Each row is a point. To make a cloud, some directions were put in groups of two or more. Within a group, all points are equally far from the middle, so they leave a hole (a ring in 2 directions, a hollow ball in 3). The other directions are filled evenly. Then the cloud was stretched, turned, moved and blurred a little. Count the holes, and give their numbers of directions, smallest first.
(in the rows, 128 means zero)

Cloud (14 x 2)
167 80
136 165
121 132
59 121
200 157
116 93
142 168
91 181
96 179
126 134
66 98
173 54
120 93
80 111
Holes: 0

Cloud (21 x 3)
90 94 129
112 164 81
134 139 203
170 118 122
116 183 102
100 84 107
93 92 93
81 193 116
86 184 97
69 183 140
164 160 144
63 145 130
89 153 183
68 152 87
145 185 147
66 147 90
174 113 169
78 187 160
84 199 133
160 91 165
69 128 137
Holes: 1 (3)

Cloud (30 x 4)
69 159 131 75
114 202 118 137
84 117 87 61
146 238 135 133
122 131 171 56
138 149 189 149
196 138 125 140
118 132 135 41
180 213 167 106
98 167 104 85
43 107 158 123
207 159 122 112
94 151 172 154
105 142 83 101
114 62 134 86
75 146 140 142
66 132 122 129
180 146 109 87
96 85 166 125
159 212 167 103
50 148 142 100
132 142 138 51
118 154 103 156
102 171 106 135
151 209 195 141
125 102 182 95
131 140 135 170
127 178 91 144
91 177 181 100
172 132 148 91
Holes: 1 (3)

Cloud (47 x 6)
122 204 182 95 188 113
201 160 126 95 162 124
166 149 114 140 160 50
140 67 91 206 139 95
167 174 92 170 152 76
91 126 148 94 148 81
129 193 173 98 196 139
168 112 78 158 97 85
111 173 185 128 202 122
107 154 87 128 107 76
169 136 112 138 143 48
154 169 158 184 135 71
144 194 97 118 199 116
150 110 95 191 192 130
124 126 97 191 213 107
151 199 90 137 177 93
124 203 143 66 150 145
88 163 92 177 114 93
130 222 173 83 155 122
97 142 114 150 151 175
200 148 171 140 102 110
193 136 105 101 168 118
172 134 179 107 182 118
123 169 165 59 120 117
146 71 90 166 122 146
171 143 135 165 125 52
59 155 122 151 201 92
193 132 149 68 126 122
89 197 165 104 182 86
163 106 88 129 182 93
162 132 90 78 118 121
137 89 133 211 161 80
123 148 124 154 217 70
83 147 93 204 188 123
99 151 154 149 86 97
131 168 160 56 114 125
151 187 103 159 165 64
113 149 126 224 166 86
140 85 102 194 101 77
164 81 126 121 149 153
190 171 177 140 118 98
141 177 107 85 99 140
67 170 132 133 201 84
137 190 138 90 92 144
113 191 169 141 102 133
185 114 125 82 151 133
102 145 133 149 86 79
Holes: 3 (2, 2, 2)

Cloud (83 x 8)
77 156 42 126 137 128 166 155
88 115 171 45 155 158 161 93
120 129 56 69 136 152 74 153
165 103 147 101 80 123 139 80
129 127 134 194 112 97 135 186
126 121 96 149 204 182 130 124
131 85 104 171 145 98 116 151
69 159 113 125 148 107 63 140
121 164 100 121 114 216 167 106
78 193 122 104 192 165 145 187
173 214 130 168 127 112 166 145
112 113 111 38 160 191 178 187
133 107 129 60 149 173 235 164
124 93 74 154 159 92 143 134
108 120 131 100 95 102 115 61
137 165 149 121 180 176 87 109
145 195 45 86 146 209 121 165
113 144 99 175 187 134 98 141
166 147 119 196 101 116 189 85
100 104 137 110 168 76 178 98
86 93 92 91 149 106 116 134
105 189 82 167 124 163 169 194
35 93 81 91 135 144 121 114
148 127 132 181 58 130 147 76
49 177 130 82 100 166 84 178
130 71 138 57 165 81 88 184
180 48 135 149 128 125 179 143
73 187 186 106 207 138 176 164
116 131 116 137 225 178 169 209
141 171 174 163 58 185 102 113
142 161 134 77 138 128 175 102
123 108 157 66 143 130 121 67
120 99 73 173 137 142 137 210
207 169 128 102 124 156 126 163
67 173 108 102 99 213 188 116
149 182 130 157 98 82 111 109
107 112 138 66 70 109 134 135
76 74 155 132 154 58 128 151
103 125 140 130 174 87 133 144
116 171 85 69 166 183 118 163
174 170 60 169 87 115 97 176
138 163 70 151 153 164 147 160
105 69 106 175 162 103 146 147
99 79 130 135 126 154 195 130
103 55 82 117 84 115 139 151
50 133 82 133 190 134 75 142
161 151 107 186 179 175 111 122
176 130 149 47 160 116 149 110
128 214 126 102 167 75 135 210
67 83 89 144 75 106 99 166
145 69 167 118 79 115 205 177
40 217 153 114 162 194 159 141
158 147 160 75 121 131 109 187
133 166 190 151 156 137 181 84
36 110 133 85 102 162 111 42
176 232 43 132 125 156 187 155
123 128 68 102 121 136 64 139
96 210 132 175 86 85 108 73
133 190 140 217 176 145 141 144
170 142 166 59 156 109 96 153
43 126 87 148 156 141 104 106
148 140 149 51 163 109 152 172
155 138 159 155 114 88 123 129
115 150 92 60 161 153 56 119
104 172 161 121 113 157 178 140
150 156 192 167 90 86 183 132
153 199 136 167 98 81 82 148
118 134 141 139 101 105 146 154
122 129 205 88 108 153 131 169
112 228 108 52 137 147 134 107
141 125 172 185 181 74 122 108
199 83 106 106 137 141 205 122
96 146 144 149 94 174 121 167
162 106 169 120 163 178 148 164
176 213 130 82 195 126 128 178
157 112 128 157 68 152 165 205
136 139 188 127 110 162 109 140
154 201 98 49 105 122 114 144
96 162 127 152 90 166 149 110
114 172 87 121 113 92 143 146
89 126 131 63 182 135 186 140
95 147 177 126 127 109 168 59
156 125 158 109 113 23 144 95
Holes: 0

Cloud (74 x 8)
89 165 85 183 108 113 105 146
150 90 114 129 123 112 95 114
145 209 91 119 152 102 181 119
115 208 139 113 142 125 125 201
56 177 118 121 121 181 167 124
106 242 148 162 155 99 97 120
176 179 172 62 161 108 91 91
92 203 114 152 62 125 72 153
144 184 148 128 150 110 173 147
154 141 171 190 49 50 172 191
89 223 121 133 153 170 91 83
141 121 76 70 126 154 164 112
158 133 106 89 173 187 95 63
90 157 159 183 156 160 131 91
133 199 165 207 101 73 168 185
113 156 159 85 115 93 142 184
153 136 109 61 80 134 89 76
105 117 83 96 127 150 117 84
146 87 155 161 145 168 114 115
75 187 110 141 38 164 88 151
167 118 125 143 113 206 133 97
96 125 160 92 129 105 123 134
122 153 184 111 88 151 140 33
85 192 171 204 141 185 150 149
101 131 199 147 100 101 137 142
170 137 129 153 186 175 120 114
105 216 132 116 113 93 148 86
110 155 44 151 151 222 101 83
157 193 138 121 167 174 74 165
109 187 120 168 149 90 154 245
76 155 106 105 155 184 88 78
75 184 154 103 193 89 138 111
134 223 123 122 182 98 196 130
175 152 137 177 183 101 118 80
137 186 101 110 208 70 119 147
88 149 45 132 147 156 189 128
106 137 121 129 107 142 74 163
112 203 172 157 127 122 140 172
147 93 137 110 94 169 46 57
126 101 160 163 94 154 135 122
94 129 179 87 127 107 96 171
126 161 148 143 143 92 87 149
110 181 115 65 173 133 82 69
177 142 121 201 85 194 125 102
142 119 196 160 139 103 168 117
76 199 132 158 59 130 175 162
91 138 100 87 145 215 65 158
188 71 83 128 208 150 89 84
73 224 127 89 105 98 126 120
110 149 195 78 128 199 115 94
73 193 146 79 170 154 77 135
88 120 171 155 95 185 124 138
150 203 148 154 229 84 91 136
133 93 179 95 152 157 69 131
153 176 111 104 65 127 188 171
94 200 132 139 143 203 99 150
134 87 162 176 181 135 166 114
146 180 94 127 154 182 163 167
96 190 75 104 154 142 70 68
163 169 177 128 100 65 163 153
128 118 201 123 99 141 148 80
169 70 170 119 118 175 147 162
107 105 136 134 97 201 148 150
124 144 89 154 98 149 189 143
100 129 102 140 95 136 161 133
114 176 148 179 127 159 182 117
136 166 135 106 160 93 101 68
143 167 189 120 182 151 97 171
107 194 65 151 113 144 127 143
40 104 166 151 85 143 116 135
111 206 110 184 159 94 121 154
153 216 63 151 169 151 115 118
161 158 176 114 157 153 118 116
217 97 92 132 187 141 125 75
Holes: 0

Cloud (99 x 9)
156 152 107 77 131 113 138 179 138
40 158 91 167 151 127 152 112 89
138 131 145 76 154 156 99 185 131
39 170 113 158 202 119 129 127 102
94 115 79 121 102 153 131 93 89
195 94 139 105 112 172 93 143 97
127 154 87 92 71 139 129 145 145
124 174 92 105 181 66 141 126 155
78 156 111 127 55 73 89 118 132
71 136 111 198 104 147 68 122 88
143 180 139 150 189 120 101 167 127
93 108 144 143 208 83 159 115 203
80 109 127 135 78 115 148 79 144
74 99 128 139 74 110 129 102 189
107 173 71 138 113 124 168 91 73
126 119 85 115 96 130 111 89 75
175 175 148 66 174 143 113 169 130
136 113 127 155 98 202 81 133 140
178 133 143 116 141 131 205 60 122
135 77 136 167 158 139 190 65 139
144 129 150 115 64 135 124 65 176
150 71 175 131 134 77 116 146 92
107 124 210 146 164 148 67 133 177
106 160 154 147 146 150 159 145 169
77 83 110 113 185 143 58 114 105
142 128 92 128 100 157 167 141 115
143 58 144 146 171 170 129 146 58
150 123 193 92 177 122 132 160 135
121 223 187 121 114 86 129 138 126
135 205 156 109 115 172 134 145 151
127 109 125 144 136 147 155 119 25
101 174 96 110 101 154 170 102 134
101 187 143 55 113 124 141 117 196
98 118 112 164 97 153 51 85 92
138 198 130 137 132 108 110 179 133
72 153 139 181 240 146 109 114 94
156 163 194 145 189 74 129 121 113
156 122 154 104 174 106 181 85 42
173 176 143 68 144 71 96 76 130
143 216 159 120 139 149 163 150 126
189 105 170 134 60 98 122 139 89
139 139 149 132 165 187 144 89 165
70 141 173 157 148 74 72 144 156
124 136 164 156 101 107 90 67 113
162 27 137 158 139 108 107 165 118
128 169 99 167 137 85 147 101 167
116 142 107 80 139 69 91 119 131
151 70 195 146 166 143 118 115 95
156 74 172 144 141 151 21 139 155
170 161 133 128 155 74 143 53 129
187 101 139 106 148 132 85 102 170
91 190 78 114 97 139 129 105 135
59 178 91 157 144 154 116 83 124
77 84 146 147 88 149 112 74 104
93 164 123 150 115 99 194 73 131
194 87 107 103 121 117 149 156 101
165 145 140 102 139 155 89 111 48
173 170 173 77 169 93 152 108 193
133 133 107 119 168 153 99 66 87
182 118 97 108 69 104 152 126 123
109 193 149 77 153 100 150 95 188
144 25 146 187 144 94 109 156 91
80 48 155 159 143 82 111 129 105
52 104 136 150 160 145 106 172 101
190 140 163 122 207 165 164 125 99
179 141 153 74 116 126 165 49 122
180 104 170 108 154 61 182 170 125
109 92 153 145 149 145 133 63 82
148 111 116 159 100 76 162 167 139
148 86 146 127 249 160 165 109 148
101 71 80 154 169 94 126 112 64
60 84 134 152 228 115 144 132 81
118 84 135 152 83 80 105 106 81
98 102 113 163 128 102 101 187 86
143 184 102 119 98 134 114 75 64
61 130 164 204 188 117 152 158 128
111 122 140 192 138 91 158 130 192
147 134 130 71 98 146 94 135 44
129 192 120 86 183 134 173 140 159
73 192 146 71 131 115 116 125 119
87 166 158 145 51 105 107 92 121
167 108 171 56 133 139 115 72 179
123 125 152 54 177 133 134 98 174
138 143 143 162 62 79 119 107 77
155 192 159 85 126 95 110 81 205
60 117 85 113 127 151 135 122 145
172 118 198 75 140 112 130 145 96
120 106 102 200 129 135 146 172 88
64 151 149 144 188 145 109 62 170
101 160 108 109 144 118 205 123 145
152 98 174 92 177 110 124 122 202
50 103 145 202 114 78 126 131 117
154 110 77 94 141 105 173 137 106
141 117 88 78 123 86 129 127 130
113 87 148 122 64 152 143 128 176
140 150 140 105 213 163 129 140 162
140 142 159 111 202 107 156 72 179
96 116 133 148 179 111 201 146 168
192 92 169 64 65 99 123 153 156
Holes: 3 (2, 2, 3)

Cloud (107 x 9)
95 178 81 146 99 130 153 154 114
119 176 64 108 57 129 121 168 85
151 112 179 160 85 122 89 137 106
76 48 150 159 148 108 177 91 128
189 217 91 135 113 146 139 134 120
118 155 135 178 164 174 110 125 110
159 89 171 154 163 119 149 49 126
48 11 120 179 112 118 116 91 185
123 97 84 140 146 43 169 84 99
228 188 109 122 172 100 175 141 141
173 73 128 52 90 90 147 212 82
137 113 166 106 104 108 58 121 64
87 59 136 53 138 63 174 131 143
184 178 155 225 128 107 160 198 132
62 98 139 86 116 119 196 183 75
135 116 80 148 112 63 109 70 91
141 172 84 128 117 112 90 83 107
187 157 136 209 147 96 175 156 113
186 76 142 159 153 109 106 158 143
98 92 132 154 106 102 123 138 122
136 119 166 85 122 139 118 215 101
127 148 167 199 105 185 151 120 167
170 82 88 187 111 125 158 187 81
125 93 96 94 167 109 156 231 79
165 177 189 120 124 121 149 160 126
143 225 158 149 91 131 181 159 75
139 88 75 134 145 140 173 176 97
109 117 119 162 97 98 92 184 140
188 129 127 166 167 135 116 201 138
127 110 143 174 140 34 208 167 30
130 99 63 195 103 111 122 149 126
133 169 126 211 93 113 61 108 138
132 146 118 198 104 98 138 172 48
114 116 57 163 173 182 116 69 113
153 129 100 127 158 113 162 101 129
142 177 170 199 119 120 141 101 108
185 157 98 148 147 136 155 59 51
116 198 153 107 74 127 162 179 75
143 125 128 150 140 57 176 164 138
106 157 84 115 102 142 127 159 101
207 160 81 167 102 134 178 102 91
146 75 136 207 71 112 127 204 124
94 187 193 165 75 131 161 127 77
184 104 123 122 209 137 186 170 155
150 151 102 125 68 85 207 192 106
189 147 141 167 202 68 149 130 123
143 103 161 154 174 154 137 113 205
185 120 89 151 177 92 148 172 137
162 119 151 163 143 106 170 137 51
85 99 80 189 128 148 160 113 123
174 190 112 170 63 111 129 215 94
165 158 120 161 85 118 204 96 77
102 79 136 157 70 69 185 109 84
108 130 97 194 192 122 126 104 129
163 130 115 205 118 100 132 175 184
133 188 80 108 132 105 123 42 98
113 120 77 159 185 145 83 155 186
208 118 172 108 131 98 53 169 96
201 197 91 214 128 145 135 116 132
199 97 120 134 202 89 109 128 159
158 218 98 158 107 122 116 117 149
138 90 91 126 136 104 214 109 116
183 121 139 150 129 108 189 189 72
154 154 75 113 101 124 128 168 104
128 86 76 173 90 189 140 122 132
100 144 114 123 89 84 178 169 79
151 134 109 131 110 71 191 154 46
201 147 145 104 178 124 154 159 143
186 149 99 132 187 112 141 155 152
86 137 165 59 114 86 124 145 72
189 168 154 98 79 115 173 117 43
93 53 74 200 121 179 191 94 140
177 109 167 163 117 144 15 158 144
175 141 98 116 126 84 146 113 73
144 211 167 161 103 150 112 198 118
146 141 121 130 49 122 84 145 64
184 185 74 137 164 88 169 162 104
128 143 125 142 119 150 111 243 114
142 115 164 96 73 113 159 174 133
106 89 82 186 140 67 92 73 190
163 100 90 152 146 74 147 176 88
149 107 144 202 181 84 167 104 166
174 129 71 132 177 127 159 172 152
95 48 159 142 121 99 158 109 125
113 166 97 202 132 91 146 133 142
86 67 137 156 129 90 180 49 139
155 117 66 136 109 147 114 177 161
158 137 149 110 152 132 169 94 84
123 122 73 220 98 147 208 119 116
95 145 82 141 103 127 190 130 121
184 147 114 141 106 111 222 156 88
160 83 97 156 109 160 148 115 132
155 157 126 143 158 143 188 128 163
146 60 64 157 127 166 186 99 119
107 124 121 128 139 181 158 143 190
138 89 190 85 163 113 122 103 152
124 138 110 137 83 170 49 148 92
112 101 142 57 78 71 185 121 51
137 141 133 174 57 156 204 149 143
105 166 139 163 110 76 81 162 158
72 55 173 131 136 106 146 99 113
163 158 72 135 78 82 180 190 83
64 137 132 126 122 130 98 94 177
202 152 180 157 131 95 61 140 138
132 191 79 212 53 98 179 157 44
116 118 71 140 161 121 105 98 82
108 133 138 96 184 138 126 89 78
Holes: 0

Cloud (90 x 9)
77 78 99 120 99 132 66 138 168
120 152 186 112 91 149 210 99 126
103 64 124 161 206 102 157 96 129
60 111 14 141 191 109 140 119 127
149 92 202 136 113 155 91 135 185
197 116 181 63 132 110 130 124 154
128 116 54 112 117 147 68 153 122
160 77 138 154 175 173 165 83 107
131 83 65 104 97 129 129 71 105
102 111 108 139 80 94 172 157 191
150 76 102 71 138 132 111 54 129
199 98 142 128 121 144 115 120 183
74 168 96 131 122 141 112 119 68
142 178 142 162 143 145 127 121 46
74 121 163 108 79 125 117 109 78
51 92 119 169 93 128 101 144 158
111 71 206 116 157 167 177 163 154
102 84 53 142 163 116 147 30 83
123 68 68 85 149 153 143 88 68
122 106 117 137 112 173 55 106 168
129 89 179 130 196 163 120 54 143
115 104 48 116 215 137 131 74 109
134 119 154 141 203 153 132 115 87
55 94 172 93 159 162 118 124 163
112 105 145 166 167 171 88 151 215
134 28 107 155 192 58 146 149 124
69 154 178 80 121 202 124 98 124
170 154 176 144 173 210 141 144 81
169 96 160 113 70 125 144 165 104
167 77 90 176 198 122 72 145 116
173 130 191 70 89 177 133 155 167
132 115 199 73 80 160 184 66 192
191 101 125 158 109 129 121 66 90
165 118 174 72 113 90 110 125 130
118 129 92 164 148 165 166 32 89
163 137 224 124 117 164 125 135 189
153 215 142 178 166 138 134 121 85
177 119 125 153 199 151 158 165 133
137 85 101 68 187 152 169 37 106
115 150 168 139 118 102 182 139 157
152 126 150 98 52 220 118 141 160
123 152 156 121 68 246 110 93 160
95 140 156 74 100 175 155 163 193
80 135 97 97 61 154 125 89 88
157 153 77 122 95 138 161 120 83
59 133 96 123 98 188 171 90 136
122 44 132 135 127 78 93 147 115
114 77 81 149 90 76 166 145 170
182 107 128 132 78 131 128 109 147
86 180 100 134 93 168 107 81 169
117 51 99 150 110 83 110 79 133
139 197 95 175 115 129 161 111 138
96 125 200 110 157 183 97 109 146
95 136 199 132 112 93 121 116 158
171 108 168 42 123 194 139 87 126
56 163 136 123 136 173 121 161 111
155 117 167 102 26 180 147 86 124
153 140 133 68 115 168 91 98 143
133 164 77 103 106 118 84 135 140
149 42 90 153 156 150 90 97 107
128 67 133 102 113 112 151 171 66
169 119 186 79 108 141 87 129 103
100 160 159 75 60 141 173 112 134
83 137 68 103 125 117 159 83 80
121 95 71 102 164 135 204 48 105
47 115 90 95 113 140 185 71 113
119 106 221 66 85 196 135 199 165
150 158 180 101 173 176 136 179 170
76 194 141 104 112 179 138 102 76
133 117 139 84 144 163 218 98 86
137 119 137 127 118 191 86 79 184
143 58 213 94 144 140 100 169 172
85 91 47 126 128 66 155 40 124
128 167 223 121 106 130 107 128 157
117 178 148 149 121 96 111 121 92
123 138 139 122 86 207 123 132 199
68 140 108 119 142 171 125 86 192
205 109 137 138 198 129 112 164 117
131 119 138 152 100 134 73 121 68
110 111 165 134 111 117 68 93 164
40 120 122 82 81 156 153 111 156
102 103 54 93 134 56 179 85 119
85 160 143 168 171 189 100 145 113
116 154 225 85 91 108 148 118 149
130 182 174 71 111 177 120 136 169
212 131 210 86 79 183 137 100 140
135 52 105 119 127 165 95 111 187
126 31 209 118 81 153 119 143 185
133 40 91 61 158 108 127 100 148
114 90 213 91 90 91 130 171 179
Holes: 2 (3, 3)
